Every row gives one point. Examples show where two turns around zero, p and q, send a point. Where does a point land after both, in the order given? Backwards means that the second turn is done in reverse. Each puzzle has new turns, and all numbers are rounded.

Turn p:
[  9 -46] => [  9 -46]
[11  8] => [11  8]
[-20  38] => [-20  38]
Turn q:
[-43 -33] => [-32 -44]
[ -7 -29] => [  2 -30]
[30 22] => [23 30]
[27 33] => [16 39]
[-7  7] => [-9  5]
Where do these land?
q, then p backwards: [-17  37] => [-27  30]
q, then p backwards: [10 11] => [ 6 13]
q, then p backwards: [  7 -48] => [ 21 -44]

Turn p:
[ 21  -5 -11] => [  7  -6 -22]
[ 13 -10   8] => [18 -3 -4]
[14  9  4] => [  6  12 -10]
[-48   6  -1] => [-31  -3  37]
Turn q:
[11 -5 -8] => [  6 -11  -7]
[ -5   1 -42] => [ -4   1 -42]
[-7 -7 25] => [-10   0  25]
[ 1 11 26] => [ 8 10 25]
Where do these land?
q, then p: [-2  9 35] => [20 26 15]
q, then p backwards: [ 2 17  5] => [ 6  5 16]
q, then p: [  6  -1 -18] => [ -7 -12 -13]
q, then p: [  8 -36   6] => [ 12 -27  22]
q, then p: [-13  10 -28] => [-29  -2 -15]

Turn p:
[-48  10  -7  -3] => [-39  19 -12 -20]
[ 16  -6   3 -18] => [ 18 -11   8 -11]
[ 19 -10  12   9] => [ 11 -10  14  17]
[19 10 -6  2] => [20  4 -6  7]
[-16  -1  -3  -6] => [-13   1  -3 -11]
[-10  11   7   8] => [-9 15  3  4]
[ 19 -14  -6   8] => [ 11 -18  -3  14]
Turn q:
[ -2  10   1 -23] => [ -2   9  12 -20]
[ -9  31 -25  -6] => [-11  31 -18 -17]
[ -6 -15   7  17] => [ -4 -11   1  21]
[12 13  9 12] => [19  9 -4  8]
[  9 -13  14   8] => [ 11 -14   6  12]
[  7  -3 -14 -20] => [ -4  -6  -3 -24]
[-11 -24   8  12] => [-11 -18   6  20]
Where do these land?
p, then q backwards: [ 19  -4   3 -11] => [18 -4 12 -4]
q, then p: [ 3 -6 21 14] => [ 3 -3  8 24]
p, then q: [ 12 -27  -3  -7] => [ -2 -30   5   4]
p, then q: [-8 23 -9 24] => [ -4  26 -23   6]
p, then q: [-5  4 18  5] => [ 5 12 11 10]
q, then p: [-21  14 -18   0] => [-13  21 -14 -13]
q, then p: [ -1  -5 -13 -25] => [ -5  -6   7 -27]

Turn p:
[ 12  34   5  40 -21   3] => [  4  31  32  29 -23   4]
[-19 -18  23  17  24  -5] => [  6 -25  23   1  27  13]
[ 35  17  -7  15  -9 -15] => [ 28  19   7   4 -29  -7]
[-24  15  47  14  34  15] => [-7  4 39 -9 37 39]
[-12   2  12 -19   2  -8] => [-12  -2   4 -22   8  -4]
[  1 -21  -5 -22 -20   6] => [-18 -18 -21  -7 -15  -5]
[ -6 -11 -39 -19  -5  -9] => [ -1  -4 -34   3   4 -31]
[ 15 -18 -37 -26  -5  12] => [  1  -5 -51   1 -10  -9]
Turn q:
[ 23 -30  30   6  13   5] => [ 15  -6  36 -11  28   8]
[-10  -6 -10 -19 -11 -38] => [-24 -15 -14 -25  -3 -23]
[ 30  17 -12   2 -34  33] => [ 24 -23   4  19 -39  24]
[-10   9 -20 -27 -12  26] => [-14 -14 -25  14 -12  28]
[ -2  26  29  -6   7 -32] => [-17  29  15 -31 -15 -10]
[ 32 -16  19  30   3  15] => [37 -3 35  7 10  2]
[-23 -31  -3  14  22  14] => [-1  4 -3 23 42 -5]
[-24  17 -11  -5 -15  -8] => [-22   4 -17   8 -18 -10]
[-17  14 -21   2  26 -15] => [ -2  24 -32  -6   7 -12]
Where do these land?
q, then p: [-14   9 -14  10  36 -19] => [ 18  34  -9  -9  13 -21]
p, then q backwards: [  3   4 -48  11  23  -8] => [ -6  -7 -32  36  24   4]
q, then p: [  6  21   9  21 -16   5] => [ -6   5  22   4 -27  -1]
p, then q backwards: [ 16   4  38 -43 -37  17] => [  1  37  16 -52 -19 -21]
q, then p: [  2  -2  12 -14  -6  42] => [-12  -5   2  25   2  36]
q, then p: [-17  -4  11 -25 -20   8] => [-26 -18   4  14  17   3]
q, then p backwards: [ 18  -4   6  21  17 -21] => [  4  15  -3  -3  16 -32]
q, then p: [-13 -27 -15  19   3 -25] => [ 31 -11   6 -12  16 -24]

Turn p:
[  2  41   4  17 -21  -6 -22  25] => [ 24   1   4 -31   3 -34  -9  28]
[-13  -7  -2  19 -16 -14  13   0] => [-12 -21  14  -2   9 -14  12  -3]
[ 30   4  13  -2 -12   7  -4 -10] => [ 17  17  18  -3 -21   1   4  -5]
[-23  -7 -42   2   3   8   7 -13] => [-24  -6 -30  10   8 -19   0 -25]
[  3 -22  -8 -25  -4   9  16   4] => [ -8  -5 -15  -2 -12  23  18 -14]
[ 14  12  -3  26  -8 -13 -29  26] => [ 29 -20   5 -10  -8 -24 -20  18]
[ -9 -23  34 -29  11  26   2 -13] => [-29  22   6   3 -15  44  -1   7]
[ -4  27 -19  27   6 -44 -21  35] => [ 37 -35  -7 -10  32 -31 -22  17]
[-11  -4 -10 -18  20   7  37 -13] => [-16  12 -18  20  18  16  26 -13]
[  3  -7  12 -20   2  -3  -6 -27] => [ -6  18  13  -2   1  20  -9 -19]
[  9 -14  20   1  18  23   8 -14] => [-11  18  10  26 -15  17   3   7]
Turn q:
[-22  19   9  25  16 -26  15 -23] => [-16 -14  29 -25  27   3  20 -15]
[ -7 -12  11  25  21   4  10 -26] => [  2 -23  23  13  22   8  20   0]
[ 26   9 -25 -20  -1  24 -11  -2] => [ 13  36  -7  15  -4  16 -15  15]
[-31  -4  -3 -20   0  25  -4  -4] => [-24 -12  -7  10 -15  29  -9   9]
[ 18  17 -11  15   0  21 -13  26] => [-10  31 -15  22  10 -18  -5   3]
[ 16  -3   0  11 -27  -9  29  14] => [  9  12   7  -3 -26 -27  22  -8]
[-10 -25  24 -29  14 -25   3   9] => [ 12 -39 -11 -26  -9  -5  -9  20]
[ 13 -20 -31  -5   3 -31 -10 -11] => [ 37   5 -20 -18   8  17  12 -11]
[ -3  20  26  -2 -25  18 -19  17] => [-23   4   2  13 -13 -21 -35 -11]
Where do these land?
p, then q: [ 22  -9 -20 -16  -3 -38  27  -5] => [31 -3 34 17  6 15 18 20]
q, then p: [ -9  -1   8   2 -40 -22 -21  -8] => [ -9  18  19  -7  -9   0 -18 -38]
q, then p backwards: [  9 -19   4  20   0   6   5  -7] => [ 15  -3  -6  15   6 -10  18   0]
q, then p backwards: [-16   8   9  21 -20  -4   6   1] => [ -5 -14 -11   7 -20   0   8 -21]
q, then p: [  1   5 -11 -10 -18  -2 -23 -11] => [  0  23  -1  -3 -13 -13 -16 -10]
p, then q: [-37   4 -10 -11   2  21   9  -6] => [-29   1 -13 -17   3  26  13   0]
q, then p backwards: [-10  -2  19 -21  20  28   7 -16] => [-10 -21  33  15  15  -2  -8  15]
p, then q: [11  7  7  4 48 -6 28 13] => [ -6  18  -2  26  26 -25  32  14]
q, then p backwards: [-12 -23   3  27 -24 -34 -18  27] => [  1  -2 -61  -2 -21  -8   5   0]
q, then p backwards: [ -4  21  -6  10  31  22 -16   3] => [-32   9  11   0  29  -1   9 -10]
q, then p: [ 45  10  -2 -26   3  31  -5  10] => [ 39  -6  -1 -18  -5 -29 -14  31]
